Rows are points. The last column is the point's height on a tilted bowl or saddle (a function of degree 2), plus a little noise. Along how many of its main directions does it bend up, bend down or stay straight?

Points:
6  -6  30  9
24  -13  -59  1
6  15  -9  32
31  -8  11  18
-3  12  -19  30
-10  43  -32  49
-42  -39  1  2
-22  -12  27  3
29  -41  36  -4
6  19  60  -6
-32  40  16  23
-30  -22  31  -5
16  63  -14  55
-17  49  -13  47
28  47  -11  47
Directions: 0 up, 1 down, 2 straight

Points, 22 rows:
-22  25  48  25  32
-98  -12  32  31  49
-18  14  18  1  13
33  29  3  4  28
-8  45  18  49  39
37  -41  -14  42  -10
-27  10  -16  -24  13
-26  16  -6  9  9
-37  -70  26  22  58
39  -26  -16  -18  7
-19  -15  -16  23  17
24  -9  -20  -6  12
-34  7  -6  -2  10
-34  -10  9  -21  21
21  -20  -34  -37  31
47  41  24  10  47
35  -10  -26  -33  25
7  39  5  5  23
-16  47  6  10  13
17  -54  18  -24  15
-50  -28  -28  -47  53
0  -33  -32  5  19
Directions: 3 up, 1 down, 0 straight

Points (39 x 7):
-46  -26  -9  20  -9  1  28
-37  15  -26  -72  42  -4  50
-25  9  6  -12  13  -9  8
-6  15  32  -58  -13  45  32
7  42  -40  14  13  -23  0
35  -58  34  -25  -47  -3  51
0  -2  -2  -18  50  -8  18
27  4  2  0  16  12  2
51  6  33  -54  -33  -13  67
-40  13  21  20  0  -31  30
53  19  -4  29  35  61  45
29  -88  -26  13  -2  -16  45
22  34  -40  69  -5  -2  3
19  -10  -49  51  26  16  -2
25  24  45  28  3  13  30
23  -10  -48  30  14  -6  -13
10  29  -16  -32  1  39  11
-10  -29  72  27  2  -47  49
-15  -36  84  39  -33  35  51
-17  21  4  28  -16  -39  25
22  -44  -3  4  -32  27  15
12  8  31  18  26  8  17
-17  11  -16  14  -37  -6  12
11  -12  -19  31  12  -43  9
36  -3  -30  -39  -40  1  25
-2  1  -35  -30  -2  0  1
-4  -10  -32  5  80  6  40
-48  30  14  -7  -52  14  42
16  20  -50  -14  -53  -26  27
1  11  -5  -43  -10  16  11
12  -24  19  2  30  -10  15
10  -13  -31  14  24  -8  -4
-24  -53  12  0  -44  -2  34
-25  35  -32  -15  -30  55  25
14  8  -19  -17  -25  -56  29
-19  56  -37  -18  42  11  23
39  -8  -33  16  -23  -11  -5
-12  -15  46  18  -3  -24  21
3  23  -3  14  1  20  0
Directions: 5 up, 0 down, 1 straight

Points, 38 rows:
-27  15  -20  7  6  -47  -2
-11  -37  10  1  -15  13  -3
15  -55  -56  -7  47  24  -21
22  -46  -4  58  -53  48  14
-8  5  15  -17  62  -2  -42
-21  -2  0  19  -28  -1  -12
-26  -28  1  44  -39  39  5
-22  -30  28  -9  -12  2  10
-34  -22  -12  -14  55  18  -12
-19  -42  -32  -22  -6  40  11
25  7  26  4  5  -36  4
30  -32  -8  -4  -45  3  -13
20  -19  25  -1  4  -13  -8
-8  1  7  6  -33  21  -15
78  -37  -13  -4  24  -18  -26
-6  -20  -18  15  -54  1  -27
13  10  -7  17  25  -60  -8
51  -4  -19  60  -29  12  1
15  49  -32  -2  -2  -6  -27
70  -36  -20  -74  77  23  -115
3  -43  -46  36  5  17  -2
18  26  -30  13  -59  7  -60
6  -4  -33  24  -34  -18  -25
-26  -25  50  -53  -60  25  30
19  -4  5  -16  -17  39  -17
-9  18  -30  3  10  -38  -9
23  35  29  -8  5  4  -14
45  -22  48  11  -7  5  15
-18  -10  -8  -22  -29  0  -7
-20  23  6  2  -12  28  -9
28  32  -23  2  37  12  -28
-7  -49  0  20  -59  3  -8
-41  -29  17  -8  50  10  -13
10  18  27  49  -113  57  -73
-2  -12  1  -7  -2  -21  -9
-5  0  -20  34  30  4  -18
0  -21  -20  24  -14  12  -13
24  30  12  12  10  -18  -15
Directions: 3 up, 1 down, 2 straight

Points, 72 rows:
11  -14  19  20  -20  19  -11  -8  -4
7  -5  4  6  7  19  -24  -13  -9
-1  -12  -31  -10  -8  19  73  47  -43
0  -1  47  -24  -7  50  -33  -18  5
-80  26  -28  29  -13  16  19  -19  14
-59  -14  -7  -9  41  -46  0  53  39
35  -48  -15  17  -5  -32  4  -54  39
-15  -25  15  12  -20  4  -26  -43  0
-67  -81  -50  26  -15  20  -12  10  61
7  11  5  46  -32  -28  -25  -39  9
10  -7  26  5  -50  -12  16  -3  8
-69  -63  -17  17  16  -5  -19  -22  36
5  -12  -30  -22  3  32  35  -51  21
-1  21  3  -51  -38  -3  -7  26  23
22  -3  -55  31  44  -2  -1  -2  29
-25  50  -21  12  -6  -29  26  62  35
-17  6  5  39  8  34  7  8  -8
-64  -2  -20  -1  15  -36  -13  -26  8
32  -47  19  12  -7  10  -32  -19  32
53  -21  4  -3  6  -10  8  50  -18
17  13  21  -15  48  22  -2  -35  21
20  33  73  37  -51  -50  12  -23  84
19  -13  43  -24  -14  51  -72  -14  29
0  -14  3  -7  -13  8  -4  -14  -11
-1  11  1  -7  -31  -12  -8  -45  -7
8  0  16  2  11  -38  45  11  -10
-35  -25  52  -42  -20  -28  19  72  41
-27  23  -15  41  35  -2  33  -38  13
24  -19  31  31  28  6  -41  11  27
11  10  37  -48  14  -3  30  -54  54
-7  20  0  -5  -28  13  -23  -47  -22
23  -32  -22  -42  30  10  48  8  11
-23  28  -55  17  -24  -2  20  -7  21
-38  28  -22  -38  5  -27  -8  -4  19
2  -25  23  -42  -16  -32  41  -19  34
-12  -9  42  0  -20  -7  -6  -9  8
2  28  -45  -24  -16  -2  -28  -21  4
-12  -41  -40  36  34  7  -3  -9  30
28  31  -24  -45  4  7  12  -66  35
42  48  -3  -27  12  -17  -26  1  19
19  22  21  -37  -27  1  2  -60  19
2  -41  -40  -44  -34  37  37  -3  9
-11  -23  7  -15  -15  -10  1  -11  -3
-21  -19  16  -3  -10  -56  8  3  23
-19  -1  10  -48  -27  26  -17  -26  -4
10  3  -25  -52  4  10  60  -33  40
7  -44  -31  15  -39  27  -23  3  20
48  -30  -57  -3  -17  -20  -54  26  61
-29  12  8  -31  43  50  -9  -18  8
-15  -6  -62  41  49  6  -7  -17  44
-29  13  -2  -7  -6  31  -33  -75  -39
-25  11  23  -25  8  -30  35  -34  24
32  -24  -13  -15  18  3  -18  -11  11
32  26  -47  -4  1  57  -3  -7  27
23  -10  -37  -20  12  12  -13  -31  13
33  -16  25  -15  0  -13  -21  -16  17
-2  20  35  7  40  -17  -22  -19  9
20  7  15  -15  -4  -33  49  23  -10
1  -13  25  -7  64  -52  41  -9  31
-25  -12  -37  39  -1  43  -45  -24  15
22  -30  30  -32  -21  -37  -46  -49  55
51  -22  3  1  -26  -50  -34  -2  38
15  22  -4  -36  -31  -20  -13  -54  12
-29  11  -25  32  22  -14  10  -1  2
32  13  -48  -15  15  -29  -1  -6  15
-11  14  -1  -44  -13  -54  -48  -4  39
35  -6  -11  -7  1  14  21  -33  6
2  9  -49  -5  -20  -82  -7  -16  36
-84  13  -19  -44  -10  -28  -47  -65  -14
-4  26  -11  16  -13  39  -35  5  -4
39  83  -10  15  -8  94  -7  55  73
-12  21  -59  2  6  -7  -9  -31  8
Directions: 6 up, 1 down, 1 straight

Points:
-53  -18  19  -13  65  -14  49  -39  -37
25  -14  26  20  -12  -4  -32  -38  -8
-17  -51  -11  -34  26  -26  -21  4  -31
1  8  -85  21  8  23  -10  -12  -37
3  -23  -12  22  51  20  -32  29  -24
38  -49  -13  -20  -10  17  -23  51  26
3  28  -1  33  -6  6  -19  80  5
28  -6  -8  16  -14  -10  -16  -1  1
29  2  -24  -14  17  -18  4  -13  -25
8  18  -13  34  35  16  -12  18  -6
6  5  10  7  -10  -29  -37  42  0
19  35  -2  50  25  -9  36  1  -16
22  6  -23  -25  -28  9  48  -7  -9
14  -11  -65  18  34  26  11  -30  -29
10  -22  26  8  9  -42  -40  81  -16
12  44  4  -29  8  -8  1  23  -16
-69  -3  -5  -32  -38  32  29  39  -49
18  1  -23  0  25  -61  -20  -37  -58
20  10  -20  -43  6  31  -8  -4  -16
2  -9  21  -5  -41  -63  -64  23  -14
0  33  -15  38  43  -8  47  4  -26
20  -25  29  -27  4  27  6  -40  -24
55  0  -44  43  -7  -25  18  20  -13
56  -19  -21  -24  -30  8  27  12  6
50  1  25  -24  38  26  -65  -39  -52
4  -20  15  -23  30  18  -26  -17  -17
40  -24  -18  27  -4  -50  22  5  -31
72  8  -4  7  25  -11  -16  -8  -38
0  16  43  -3  13  35  -52  -32  17
-28  -4  12  -28  26  -39  3  11  -29
-19  -41  -14  -24  24  7  33  26  -21
14  6  -51  27  -19  -38  -42  18  -34
-10  -6  -29  -25  -39  -28  -15  3  -23
38  -18  -24  33  -10  19  -21  23  19
-32  54  5  29  37  29  3  55  -26
68  -31  -24  -26  -8  29  -2  20  11
16  18  -21  -39  58  -54  -3  -13  -76
-24  8  10  19  15  33  -17  27  7
-19  19  -5  -54  12  -27  -29  17  -41
41  -32  1  10  -39  73  13  -42  -13
17  -16  5  41  7  43  43  1  -2
17  -5  -20  38  2  -23  -34  -36  -29
37  -18  24  -27  44  -10  10  20  -47
3  24  -18  -13  -14  9  -6  20  1
-19  35  15  53  -32  8  1  45  10
31  -26  17  33  5  -47  4  49  -23
-19  18  7  -48  -44  32  -19  -23  -15
-11  37  -1  -8  -9  -31  -28  40  -17
-31  49  -13  20  11  -6  -18  19  -9
-10  1  16  8  -50  5  31  47  -2
-27  37  37  18  15  -52  3  50  -36
-9  14  -15  -16  3  -31  -18  1  -19
33  -4  19  -6  -16  -16  -32  -11  -7
-50  -60  -1  -6  4  -6  -68  -17  -22
6  -75  16  18  33  25  24  51  -17
23  57  6  -8  37  -29  -33  9  -35
-20  27  -15  -12  -40  -46  31  15  -35
11  -6  39  -30  21  -9  -3  52  -30
-14  36  40  45  -4  -2  30  -26  7
-73  3  20  26  -9  -2  -56  -3  10
7  25  -6  1  -32  6  -1  33  12
-31  -17  3  21  -11  9  7  31  2
-28  56  -47  -80  -40  -28  1  -1  -85
2  -45  3  -4  4  18  1  7  1
33  -7  52  -20  -28  44  -15  -3  6
13  23  29  -42  51  51  -57  21  -44
29  26  -74  -3  3  -19  -24  -19  -58
11  -38  -47  29  -71  21  -31  0  -5
-15  28  -35  45  22  -23  36  -47  -27
26  -5  -54  -1  3  5  -43  28  -18
17  5  9  25  10  -87  13  -1  -59
Directions: 1 up, 5 down, 2 straight

Points (78 x 9):
16  -26  -3  3  -46  -3  4  -34  11
-13  33  -39  18  5  41  6  -39  4
38  -8  -11  60  9  -13  25  -65  16
23  70  -14  26  2  -43  -13  -57  42
2  -1  -47  23  -14  19  -74  -15  31
71  5  9  6  -22  11  -3  4  24
2  -26  25  13  53  -30  -25  33  40
-36  27  -60  -7  -7  24  11  15  26
-29  -3  -20  11  -25  0  -69  -16  30
-17  -40  -30  33  3  -33  -37  -41  10
-3  -9  53  3  -17  -61  -19  -10  44
26  1  41  -62  -37  48  -11  -27  11
26  -46  16  -6  -29  -16  -5  11  23
-44  -14  24  45  -7  0  40  13  11
-53  -13  -20  0  9  -24  -9  39  32
-32  10  24  36  -58  -16  4  22  21
40  29  36  -82  20  -40  36  21  41
2  -59  -7  -21  12  -6  17  29  34
-2  3  41  -19  -25  -20  39  10  21
-5  -3  -36  -30  22  -64  2  -10  44
-14  -8  22  45  12  45  29  48  34
-26  4  10  -38  -24  -35  7  -39  32
-41  -5  -51  -28  -79  -4  18  18  49
-35  -18  -31  -60  -14  28  53  -6  51
6  10  -19  -5  72  -13  -45  16  45
-3  16  24  -17  39  15  35  -8  -6
46  -52  -11  -4  0  -29  42  22  35
-34  -3  0  2  27  -31  22  -16  15
-37  -15  -25  9  25  -52  -31  -3  31
-21  35  -78  17  -25  24  -8  -27  23
-53  -1  8  51  -11  1  8  -38  5
-4  -29  6  7  -32  23  7  19  12
-18  27  -10  30  -28  50  33  -4  6
-4  -36  -4  -29  56  15  -19  -17  33
16  16  10  31  0  -57  -26  0  26
-30  3  -11  40  6  44  5  -60  7
32  25  -19  0  -18  -63  4  19  35
71  -42  -23  -44  4  -1  1  30  61
23  -4  -17  -37  7  54  20  -21  12
-33  45  16  22  -12  5  -73  16  51
7  40  31  -20  19  13  -2  -10  -13
9  -10  -44  28  -25  -26  -16  -11  -4
1  -3  -3  3  7  18  15  32  9
-4  -15  12  -8  -23  16  -10  -17  4
-22  9  7  6  69  -7  -24  -16  25
-4  -22  37  -10  2  1  -10  26  19
-41  -34  -58  -37  -57  34  13  32  68
5  -66  13  17  43  -13  -20  -4  33
13  -11  -9  -8  8  19  11  -10  1
5  18  -6  -60  14  53  -31  -17  6
19  -30  -31  -16  -20  12  -12  1  19
46  -17  -42  -26  -12  6  23  13  32
32  33  4  -8  19  64  27  13  2
-23  19  -24  1  24  -13  54  8  17
-7  11  61  22  24  42  -21  -20  6
16  38  44  -15  -49  2  -25  6  26
11  -12  -28  25  -1  33  34  0  6
20  27  -68  -5  -9  56  -4  1  30
10  44  10  -14  -32  24  29  -20  -2
8  -32  19  14  -28  -47  -11  18  18
13  0  -16  5  -15  -30  34  -1  7
20  -52  7  -30  -34  -47  -7  -40  51
27  33  21  -39  23  -7  13  35  13
-16  12  -6  -17  -8  -18  -15  15  15
22  9  -2  -47  33  46  4  -19  -3
15  24  17  -67  46  -10  15  -26  6
-38  16  -5  -47  -82  10  0  31  59
39  -9  -32  -6  17  60  -28  -17  27
-45  -6  2  40  10  45  46  -11  14
35  -11  -71  -24  -4  -6  3  54  51
-3  27  -32  41  -8  10  -26  15  8
24  -13  -52  -11  -10  17  -9  60  43
-15  11  12  -51  -33  32  8  -68  15
25  -13  -23  8  6  50  42  37  34
23  11  -28  15  -10  -15  29  31  11
7  6  12  -22  -11  -25  -17  61  41
-8  -3  1  31  3  79  -31  1  28
-47  8  36  33  -29  -31  -31  9  35
Directions: 7 up, 1 down, 0 straight
